Each row of a before or after table is a point. One or more steps were done to the points. Then noise was added and the rows were shuffled. The steps act on columns, c1 being the first. What was done? A step turns or swaps two columns, mirrors them in a line or flattens them onto one, adds a multiple of one to another, or multiplies or shifts one. Angles are multiples of 10 degrees, from the lower column toward the higher: turns from -170 to 170, lines from 10 to 170 but not 90. Use the fewest steps. Two steps may share a column if one is a turn and the other turns, adds or multiplies; they go together, in the order done. Otherwise the lowest column goes first.

Before (12 x 3)
[[ 42  46  21]
 [-16 -15  33]
 [-52 -21  31]
 [-38   5 -16]
 [ -4   7   6]
 [ -1   5  14]
 [-22   7 -34]
 [ 38  -3 -52]
 [ 16 -30 -14]
 [ 18  53  52]
 [ -9   0  16]
 [-37  38 -32]]
After (12 x 3)
[[-16   1  14]
 [ 13  36   1]
 [ 17  30  -9]
 [ 54  83  18]
 [-36  40 -23]
 [ 34  15 -14]
 [-15  36 -36]
 [ 29  12 -52]
 [-56  26  39]
 [  7  35  -2]
 [-32  67 -38]
 [ 23  76  43]]
Steps: swap c1 and c3; shift c2 by 30

Before (9 x 6)
[[ -18   15   13    8    9  -25]
 [  27   34  -31   -4  -14  -27]
 [   2   13  -21   34   21   45]
 [   3  -24   -5   41  -11   -2]
 [  -8  -20    4  -28   19  -28]
 [ -29   14   -5  -11  -26  -17]
 [ -17   26  -53   28   11  -27]
 [  -2  -54    2 -121  -12  -15]
 [  -1   30    4   41    5  -27]]
After (9 x 6)
[[ -7 -21 -24  20 -23  -6]
 [  3  27  -6  35  11  -1]
 [-20  -8   2 -59  22  10]
 [ -5  14   3 -32 -16 -27]
 [ 13 -15 -18   8  15 -26]
 [  4  44  -4 100 -32  67]
 [  1 -29  -2 -15  16 -47]
 [-26 -41  26  25  -4 -22]
 [-52 -22 -15  -5  20 -35]]
Steps: swap c1 and c3; mirror c2 and c5 in the line at 80 degrees; mirror c4 and c6 in the line at 110 degrees

Before (8 x 8)
[[-27 -43   7  -4  16 -43  56 -18]
 [ 10  40  -3  49  -4  13 -24 -15]
 [-44   0 -54 -21 -36 -43 -11  36]
 [ 33  -2  29  24  11 -40  12 -15]
 [-30 -19  16 -33   1 -37  14 -18]
 [ -4  27   6  42 -52  -8 -12 -11]
 [ 47  42  13  40  -2 -14  19 -58]
 [ -8  -2 -29  -8 -49  10 -10  23]]
After (8 x 8)
[[-44 -44 -53 -21 -39 -12 -12  35]
 [-34 -37  16 -31   2  14  11 -22]
 [ 12  22  -4  54  -3 -34 -24 -11]
 [ 45  -6  12  40   1 -44  21 -55]
 [ 39 -45  25  21   9  -8  11 -11]
 [ -3  -2   9  39 -49 -33  -7 -14]
 [-25 -50   1  -9  15  31  52 -21]
 [ -8  10 -27  -9 -47   1  -8  26]]
Steps: turn c2 and c6 by -80 degrees

Before (10 x 11)
[[-37 -17 -19   9 -22  -3  32 -22   3  15 -33]
 [ 32 -56 -39 -13 -33 -16  -6  44  -7  14  16]
 [ -3  37  -7  43  30  28 -36  31  43   5 -27]
 [-22 -19  32 -45 -16  29  28  18  -9  -3  12]
 [  3  -6 -32  14  26  22 -36 -37  16 -45  17]
 [-28  26  31  17  37  15 -50 -21   1 -66 -27]
 [-24 -12 -32 -33  25  21 -58  12  -7  -1 -15]
 [ 23  28 -45  35 -40 -46  -4 -30  20  11  34]
 [-14 -46 -23 -12  16 -52  30 -22  -1  16  38]
 [-41 -19  -3  11  12  31 -41  13 -18 -17  13]]
After (10 x 11)
[[ 33 -57 -42 -12 -33  -2  42  40 -14  12 -11]
 [-41 -16  -4  15  13 -14  36  12  29 -20  14]
 [-12 -43 -23 -10  16  -3  22 -20 -49  16 -43]
 [-23 -18  31 -45 -17 -10 -37  15  26  -4 -29]
 [-38 -16 -16  11 -18   5 -31 -21   1  17   3]
 [ 24  28 -46  35 -36  19  60 -31 -47   8 -20]
 [-25 -10 -29 -31  29  -3  61  11  27  -4  45]
 [ -4  34  -3  46  30  45   9  40  31   7  42]
 [  3  -9 -32  14  24  18  62 -34  22 -45   8]
 [-28  28  31  18  41   1  -1 -21  15 -66  55]]
Steps: turn c7 and c11 by -140 degrees; add -0.7 times c3 to c7; swap c6 and c9

Before (13 x 14)
[[-10 -51 -11 -13 -28 -18  -4  -3 -14  25   8 -33  20 -71]
 [  0 -61  25 -31 -22 -13  -8 -32  47  18   5 -12  13 -66]
 [ 46  38  35   4  -1  14 -24 -22 -62   8  -3  16  -5   1]
 [ 38  42  -5  -5  31  -3 -15 -32 -28  38  -9  15  12 -42]
 [ 19  32  12 -10  -9  25  43   2  -1  -4   8   2  26 -18]
 [  8 -33 -15 -42 -19 -33  -2 -57  -8 -14  22 -18   1 -69]
 [ 89  18   4  19  16 -11   9 -16 -42   3  -8  24  25 -10]
 [ 49   9 -15  18  -1  38   2 -57 -50   9 -28  32  20 -21]
 [ 22 -14   6 -28  17  20  18 -19 -13  32  36 -13  22   4]
 [  5   1  20  23   9  -3   6 -42   2  -1   4 -32  52 -13]
 [ 18  13  26 -33   5  -1  40 -17 -21  20 -34 -17  38  17]
 [ 24  21  13  18  33  -4  13 -24 -59   3  -8  62  17  -2]
 [ -4 -51  -4  -7 -32 -35  26 -45  19  36  20 -34 -39 -69]]
After (13 x 14)
[[  2 -25  23 -28  10  -3   4  34   1  -1  28 -19  54   6]
 [ 14   3 -13   8 -20 -31  -6  56 -18 -11  16 -33   0 101]
 [ 20 -12  12  -2  -4  24  37   3  26   5  -6  14  22  26]
 [-15 -14  -4 -22 -33 -38  27  48 -52  34  14 -36 -40  85]
 [ 12   0   6  29  18  19  19  38   2  35 -14 -22  26   2]
 [ 13  -8  26  38   7   0  39  -7  25  22  38 -17  37  -9]
 [ 39  30  34  -4  -3  11 -25  18  71  22  18  -6  -6  -2]
 [ 49  43 -16 -29  -2  39   1  22  41  24  58  -4  22  15]
 [ 23   9  -7 -14  32  -4 -14  16  52  46  27  15  16  51]
 [ 81  36  -1 -24  16  -8  11   7  41  31  20  -1  26   8]
 [-16   3  -9 -22 -25 -17  -3  11 -31  20  -9 -53  19  92]
 [ -4  -6  21   1 -21 -15 -10  26 -77  21  13  -7  10  90]
 [ 21  67  14 -15  34  -3  11  12  53  11  18  16  17  -8]]
Steps: turn c1 and c10 by 20 degrees; turn c2 and c9 by 130 degrees; turn c2 and c12 by -50 degrees; multiply c14 by 1.3; turn c4 and c14 by -160 degrees; turn c8 and c11 by -140 degrees
